Each row of a before or after table is a point. One or more steps were done to the points. Then noise was added and the rows were shuffled. The steps act on how far a point lies along the listed directions, d1 being the first. Name the steps. A step turns or swaps two directions, mirrors them in a line or flattens them onto one, adds a multiple of one to another, or multiplies one. Angles are multiples of 10 degrees, from the lower direction toward the higher: turns from -170 to 170, lines from 10 to 170 but not 90. Use the fewest steps. Two steps may share a direction if one is a turn and the other turns, adds or multiplies; they go together, in the order done. Otherwise the lowest direction goes first.
(in the rows, 128 means zero)

Directions:
(1): [112, 161]
(2): [161, 144]
Before (11 x 2)
array([[125, 148],
       [ 97, 158],
       [110,  76],
       [145, 117],
       [159, 141],
       [102, 113],
       [110,  74],
       [132, 155],
       [138, 101],
       [113, 170],
       [108, 129]])
After (11 x 2)
array([[124, 100],
       [136, 147],
       [137, 171],
       [138, 112],
       [145, 150],
       [117, 170],
       [ 87,  92],
       [162, 124],
       [ 96, 129],
       [113, 140],
       [ 85,  90]])
Steps: turn d1 and d2 by 30 degrees

Directions:
(1): [ 95, 125, 134,  88]
(2): [147, 117, 175, 120]
(3): [137,  80, 112, 121]
Before (8 x 4)
array([[ 98, 116,  90, 137],
       [135, 119,  80, 159],
       [168, 135, 128, 157],
       [144,  98, 129, 156],
       [166, 101, 129, 161],
       [ 81, 154, 130,  89],
       [117, 101, 132, 100],
       [134, 170, 135, 141]])
After (8 x 4)
array([[135, 160, 148, 142],
       [144,  90, 109, 125],
       [ 95, 120, 148,  86],
       [117, 102, 129,  87],
       [ 96, 149, 101, 148],
       [ 85, 135,  95, 107],
       [164, 140, 108, 179],
       [ 95, 126, 147, 109]])
Steps: turn d1 and d3 by -150 degrees

Directions:
(1): [150, 104, 115, 116, 113, 175, 139,  90]
(2): [112, 156, 182, 104, 120, 155, 139, 131]
(3): [171, 130, 150, 128, 182, 122, 133, 116]
(4): [149, 169, 133, 169, 101, 120, 129, 100]
(5): [116, 133, 132, 124, 139, 138,  61, 106]
(6): [156, 107, 151,  98,  93,  91, 115, 123]
Before (8 x 8)
array([[ 97,  91, 101, 114, 133, 138,  91, 117],
       [131, 118, 141,  98, 109, 120, 157, 138],
       [161, 136, 164, 120, 147, 101, 144, 128],
       [125, 156, 160, 130,  96,  93, 140, 140],
       [151, 139, 122, 151, 148, 125, 117, 102],
       [162, 114, 135, 106, 172,  98, 118, 147],
       [149, 109,  89, 128,  88, 124, 114,  89],
       [110, 133, 178, 100, 154, 120,  88, 133]])
After (8 x 8)
array([[128, 154, 159, 132,  93,  90, 158, 146],
       [149, 139, 122, 150, 151, 129, 103,  96],
       [149, 109,  90, 127,  91, 126, 104,  85],
       [136, 115, 138,  99, 104, 115, 186, 149],
       [ 93,  93, 105, 111, 138, 143,  52, 106],
       [161, 115, 136, 106, 174,  98, 118, 148],
       [101, 136, 180,  98, 161, 125,  46, 118],
       [165, 135, 164, 121, 144,  98, 159, 134]])
Steps: multiply d5 by 2

Directions:
(1): [162, 146, 147, 153, 141, 117,  97, 110, 107,  80, 153]
(2): [121, 152,  86, 137, 157, 165, 128, 149,  90, 142, 155]
(3): [ 95, 145, 141, 129, 107, 171,  83, 140, 162, 114, 133]
(4): [118, 117, 130, 116,  89, 152, 161,  86, 116, 117, 171]
(5): [149, 157, 104, 137, 140, 119, 154, 129, 190, 126, 156]
(6): [ 70, 129, 121, 145, 153, 111, 155, 125, 128,  83, 117]
Before (12 x 11)
array([[154, 142, 110, 118, 138, 102, 127, 123, 158, 130, 132],
       [105, 156, 117, 157, 159, 127, 109, 127, 142, 110, 105],
       [182, 141, 121, 166, 166, 100, 131, 139, 133, 117, 138],
       [ 71, 114, 143, 134, 116, 116, 158, 105, 144,  86, 118],
       [ 85, 108, 141, 134, 128,  97, 193,  86, 138,  98, 130],
       [116, 126, 144, 136, 115, 126, 127, 110, 142,  87, 129],
       [ 85, 143, 131, 163, 152, 118, 119, 132, 120,  76, 109],
       [113, 135, 143, 174, 162, 113, 117, 142,  96,  75, 114],
       [163, 152, 107, 134, 128, 147, 126, 112, 115,  99, 177],
       [105, 150, 118, 161, 165, 121, 151, 100, 112,  58, 163],
       [ 56, 139, 113, 122, 121, 167, 141, 134, 113, 117, 139],
       [112, 145, 129, 129, 100, 145, 140, 101, 163, 119, 163]])
After (12 x 11)
array([[151, 143, 105, 114, 137, 104, 133, 127, 168, 136, 130],
       [172, 141,  91, 126, 137, 128, 161, 111, 112, 122, 170],
       [125, 117, 146, 135, 121, 113, 134, 105, 116,  90, 123],
       [ 64, 139, 134, 135, 123, 169, 110, 125,  80,  90, 144],
       [128, 146, 135, 137, 108, 133, 136,  93, 147, 105, 170],
       [ 64, 101, 161, 134, 111, 121, 136, 101, 106,  79, 107],
       [112, 144, 123, 156, 163, 116, 110, 120, 111, 107,  98],
       [ 55,  91, 154, 122, 111, 119, 172,  93, 118, 106, 109],
       [ 95, 114, 117, 145, 163, 106, 175, 101,  66,  88, 132],
       [ 87, 119, 140, 158, 154, 106, 122, 127,  70,  83,  90],
       [169, 127, 104, 149, 163,  95, 165, 148, 141, 152, 121],
       [110, 107, 141, 161, 163,  99, 139, 143,  57, 100,  89]])
Steps: turn d1 and d3 by -60 degrees; add -0.7 times d6 to d5
